Each point is reached from the start by the listed moves, each made 0, 1 or 2 times, or once backwards (-1), plus a little noise. Say if it took an odd or an even number of moves. Then give how often each move was made.
In the rows, zero is written as 128.

Moves:
(1): [200 122 123 130 127]
(2): [133 189 120 146 135]
(3): [149 136 201 108 135]
Start: [133 117 157 143 118]
Points:
[138 177 149 160 126] -> odd (0, 1, 0)
[ 67 183 153 159 126] -> even (-1, 1, 0)
[193 223  62 199 125] -> even (1, 2, -1)

Moves:
(1): [176 133 123 134 120 129 136 116 138 127 125]
(2): [124 165 129 119 137 122 122 121 133 128 126]
(3): [129 131 171 120 119 137 123 136 116 128 126]
(4): [129 127 131 166 125 129 119 125 118 129 113]
(5): [134 118 130 132 160 132 116 127 128 130 124]
(6): [133 131 124 129 127 161 122 126 128 127 132]
(7): [123 135 130 135 142 134 166 120 133 133 133]
(8): [137 134 122 130 130 129 133 177 114 115 116]
(9): [125 125 138 137 129 127 124 143 169 120 136]
Start: [140 125 139 143 122 119 125 124  98 107 106]
Points:
[152 181 174 204 133 101 155 197   7  98  41] -> odd (0, 1, 1, 2, 0, -1, 1, 2, -1)
[169 230 196 191 120 126 188 167 170  90  99] -> odd (1, 2, 1, 1, -1, 0, 2, 1, 2)
[235 123 239 189  77  99  83 151 161  90  89] -> odd (2, 0, 2, 1, 0, -1, -1, 0, 2)
[197 174 180 127 163 195 141 181 183  83 128] -> odd (1, 1, 1, -1, 1, 2, 1, 1, 2)

Moves:
(1): [156 130 131 127 129 124 126 128 132 126 125 126 131 128 128 124 135 127]
(2): [126 153 129 134 131 134 128 136 128 127 125 125 131 127 126 132 129 136]
(3): [121 126 161 123 131 131 124 130 127 127 128 128 130 129 135 127 131 127]
(4): [126 123 137 159 134 121 135 131 127 129 127 131 120 131 132 126 123 128]
(5): [125 127 123 122 153 123 132 126 130 128 132 128 128 128 128 122 126 125]
(6): [137 118 126 135 135 172 134 117 131 131 131 133 123 123 129 129 132 125]
(7): [130 126 129 126 124 129 159 127 128 133 121 122 122 123 129 132 127 120]
(8): [129 117 123 124 126 137 126 165 130 135 126 134 135 127 127 128 130 116]
(9): [122 128 129 128 132 130 132 127 170 124 131 125 133 133 127 126 124 129]
(10): [132 129 132 127 124 125 124 122 125 158 123 132 128 133 123 131 129 126]
(11): [133 132 129 131 127 123 132 126 128 131 154 125 132 129 128 136 127 125]
(12): [133 132 131 122 127 126 132 125 134 122 134 162 123 130 126 129 136 133]
(13): [124 121 123 136 131 133 140 121 124 123 123 129 164 129 122 127 135 128]
(14): [131 132 124 126 127 132 135 128 123 121 130 128 125 160 127 136 126 127]
(15): [124 123 121 124 126 128 131 123 128 133 124 134 129 133 165 126 129 132]
(16): [134 122 127 137 134 128 126 127 133 124 120 128 128 124 125 175 133 122]
(17): [121 128 129 134 128 132 124 130 134 126 128 126 118 131 129 127 167 129]
(18): [128 119 127 120 126 130 135 136 123 132 129 123 128 133 126 130 130 163]
Start: [142 133 145  99 127 147 126 105 130 117 128  99 157 106 130 121 126 107]
Points:
[181 174 129  73  80 121 104 200 143 190  84 176 138  97 144 124 149 153] -> odd (1, 2, -1, 0, -1, -1, 0, 2, 0, 2, -1, 2, -1, -1, 1, 0, 0, 1)
[185 118 115 158 161 139 203 101  84  80  95 102 198 133 129  58 137 103] -> even (2, 0, -1, 2, 1, 0, 1, 0, -1, -1, -1, 0, 2, 1, 0, -1, 0, 0)
[101  88 205 117 204 130 184 100 213 117 159 172 159 140 212 208  95 171] -> odd (-1, 0, 2, 2, 2, 0, 0, 0, 2, 0, 1, 2, 0, 0, 2, 2, -1, 2)
[ 87 180  95  89 124 197  79 189 186 117 112 109 167 110 117  71 196  88] -> even (-1, 2, -1, -1, 0, 0, -1, 2, 1, 0, -1, 0, 0, 0, 0, -1, 2, -1)
[167 113 149 100 195 249 213  60  66 106  91  58 205 163 123 124 148 167] -> even (1, 1, 1, 0, 2, 2, 1, -1, -1, 0, -1, -1, 2, 2, 0, 0, 0, 2)

Moves:
(1): [142 130 133 125 115 132 123 126 110 126 123 133 127 135 125 121 133 124
 134 126 131 137 127 124 130 129]
(2): [120 137 129 132 127 133 124 125 122 134 120 126 138 127 127 126 129 128
 122 136 131 129 137 136 122 127]
(3): [132 118 145 128 126 121 134 115 138 130 127 120 144 130 131 138 128 126
 124 129 131 124 125 141 133 117]
(4): [125 132 115 139 123 130 139 131 123 122 126 121 133 139 131 125 140 121
 122 123 139 131 122 117 139 133]
(5): [125 134 132 124 143 150 130 145 123 123 125 122 132 132 125 131 130 128
 127 136 129 134 113 123 140 122]
(6): [133 124 139 131 122 144 121 122 131 129 132 124 126 132 120 133 126 131
 129 117 129 126 128 123 123 132]
(7): [117 131 130 129 134 130 149 129 118 135 132 132 128 115 131 129 123 130
 127 123 135 136 132 124 127 138]
(8): [122 143 134 134 126 122 126 147 125 131 128 123 135 126 131 120 127 135
 128 126 139 119 132 133 123 113]
(9): [142 138 122 138 128 121 123 124 131 113 129 134 125 124 127 132 127 127
 131 133 127 137 129 132 132 129]
(10): [131 132 118 120 134 122 125 121 129 140 120 129 132 135 120 130 124 113
 121 115 122 131 123 124 141 130]
(11): [137 121 124 134 137 128 121 122 122 127 140 130 135 133 139 119 131 131
 129 124 134 131 129 131 125 125]
(12): [133 126 133 135 131 126 123 127 132 133 122 141 126 123 124 124 135 133
 125 127 130 128 127 127 122 128]
(13): [143 133 118 123 131 117 138 132 129 122 142 131 155 136 120 141 122 121
 136 139 128 133 140 124 114 127]
(14): [113 140 123 132 131 127 131 126 130 129 129 132 110 135 127 131 131 143
 131 119 123 128 124 125 121 116]
(15): [127 126 126 128 123 137 134 128 135 138 128 128 130 128 132 127 125 129
 132 131 128 125 135 130 132 129]
(16): [134 130 128 114 131 129 130 128 122 133 121 129 131 116 138 149 128 138
 125 122 137 128 120 129 129 134]
(17): [126 124 133 119 136 132 133 137 135 124 135 131 125 132 129 133 144 130
 124 127 126 128 149 129 134 135]
(18): [130 133 120 132 128 120 135 122 139 135 124 113 131 125 136 113 134 150
 123 113 117 131 125 128 130 134]
(19): [132 144 132 124 130 132 127 121 131 130 125 122 132 127 127 130 133 133
 151 124 128 116 119 132 123 143]
(20): [135 124 134 141 124 129 131 139 128 140 150 129 114 121 118 134 132 133
 128 140 121 132 132 136 127 131]
(21): [124 124 132 125 129 127 127 128 137 128 127 116 123 132 124 122 125 125
 130 137 146 129 123 123 128 123]
(22): [124 128 130 138 126 129 124 124 128 132 123 128 132 121 134 137 131 126
 134 123 119 142 127 125 133 127]
(23): [127 127 131 135 137 127 133 135 121 128 116 125 126 140 127 132 124 124
 131 129 128 123 132 126 123 129]
(24): [126 118 127 130 127 133 132 138 125 123 132 133 121 130 131 125 127 132
 129 124 135 134 118 141 121 137]
Start: [129 123 127 130 129 122 106 139 130 128 129 127 129 126 123 125 123 137
 125 130 131 130 127 130 130 108]
Points:
[114 140 131 215 144 102 132 167 148 116 210 111  83  70 151 119 114 249
 114 121 107 199  81 197 106  64] -> even (-1, 0, 1, -1, 1, 0, 1, 1, 2, -1, 1, -1, 0, 2, -1, 0, -1, 2, -1, 2, 0, 1, -1, 2)
[166 104 167 188 179 155 132 126 126  92 138 112 132 109 143 132 149 157
  96 113 223 134  88  94 153 128] -> odd (-1, -1, 1, 2, 1, 2, 2, 0, 2, -1, 2, 2, -1, -1, -1, 1, 0, 0, 0, 0, 1, -1, 1, -1)
[235 144 134 135 146 104 124 127 115 112 125 119 189 131 138 161 104 139
 234 132 162 187 119 128  99 166] -> odd (2, -1, 0, -1, 0, 0, 1, 0, 2, 0, 1, 0, 2, -1, 1, 1, 0, 1, 2, 0, 2, 2, 2, 1)
